Each wall is flat, endless, passes through zero and stands at right angles to its row. A trip goes straight from one point to another. List the walls that it crosses, first one first.

Walls:
(1): [32 38]
(2): [37 20]
(3): [-56  23]
Trips:
[-34  57] to [15 58] => 2
[35 15] to [-25 -34] => 1, 2, 3
[-1 37] to [ 33 -36] => 3, 1
[ 1 12] to [ 22 -62] => 3, 1, 2
[29 32] to [ 56 -40] => none
[14  5] to [17 25] => none
[-20  74] to [  6 -42] => 2, 1, 3
[  0 -32] to [  0 -20] => none
[ 38 -35] to [-48  60] => 1, 3, 2
[ 60 -74] to [12 71] => 1, 3

Walls:
(1): [-61   9  27 -53 -14 -10  83 -54  14]
(2): [ 29  45  -8 -22  86 -10 -14  -7   3]
(3): [-79 -11 -10 -25  10 -18  41   1  27]
(4): [  4   3   3 -31 -20  47  33  10 -13]
(5): [ -3  30  -8  83   2   5   2  -3 -37]
(6): [ 78  54 -54  34 -54  70 -11 -22  67]
(7): [ 14 -46  10  -9 -81 -16  27   3 -18]
(8): [ 16  70  14   5  15   6 -28  10 -18]
Trips:
[ -8 -19  20  22 -53 -72 -12 -11  46] to [-93 -25 -81  21  -6 -53  26  57 -20] => 5
[ -1  53 -23  40   1 -19 -40 -71  48] to [ 53  26 -61  42 -37 -18 -64 -16 -26] => 7
[-11 102  42 -62 -26  23 -32 -37   5] to [ 60 -58  -3 -34 -46  37 -74  25   2] => 1, 7, 2, 8
[  7  -3  15  32 -30  73 -14  19  31] to [ 18 -51 -25 -23  74  12   3  45 -57] => 7, 8, 2, 6, 5
[-16  10  38 -25 -71 -18 -32  -9  45] to [-30  30 -18  52 -69  -4  92 -37  29] => 4, 5

Walls:
(1): [ 52  48 -11  54  38 -15  41   6  -5  11  41 -33 -49 -11  22  39 -10 -33
  37 -23]
(2): [  7  -4 -19 -50  11  81 -15  55  -6 -28 -49   7  65  32  56  48 -13 -44
  41  35]
(3): [  26  -17   55  -40   44   41   44  -21   21   89   21   -7   24  -33
   46  -31 -121  -13   28  -40]
(4): [ 32  14  31 -29  -8 -19  48   3 -29 -16 -45 -17  -3  12 -59  -9   6  -6
  56 -13]
(5): [ -9 -64 -52 -21  23  15 -13  32  -6 -18  -3 -23 -48  36  63  -5 -29   6
   4  85]
(6): [ 73 -16 -56 -53  35  -7  36 -57  -3  43 -40 -51  42  37 -40  35  57  -2
 -49   3]
(7): [ 29   1   4  39 -72 -26 -27  17  25 -25  -6 -30 -23 -90  11  31  45  26
   8  -2]
(8): [ -1  73  -5 -51   1 -36 -24  69  44  11  -1   8  17  35  -9  14 -14 -58
   2  46]
(9): [-28   7 -36  -9 -17  -5  16  42 -27 -15 -43  -3  -7 -62 -37   7  22 -13
  22  14]
Trips:
[-51  10  -1   2 -21  84  -2  25 -55  47 -17  13 -47 -31 -20 -41  23  45
  21 -24] to [  9  17 -13 -15  77 -37  50 -41 -88  10  24  15 -52  19  20  -7 -24  34
  11  39] => 7, 5, 1, 6, 9
[ 52 -37 -20 -55   3 -16 -37   5   7   1  -5   6  45 -67   0  17  -4 -36
  11 -56] to [-36   6  -5  -1  -8  21  35   1  -6 -13  34  54  13  39 -41 -65  -8 -31
 -79  21] => 4, 7, 2, 9, 3, 6
[ 44  14 -32  10  18  -5  17  27  30   2  -3   7  96 -20 -33  45   0  23
  28   7] to [-18 -71 -19 -64  27   9  41   3  47 -15 -41   6  52 -40 -62 -11 -51   7
  13 -35] => 1, 7, 8
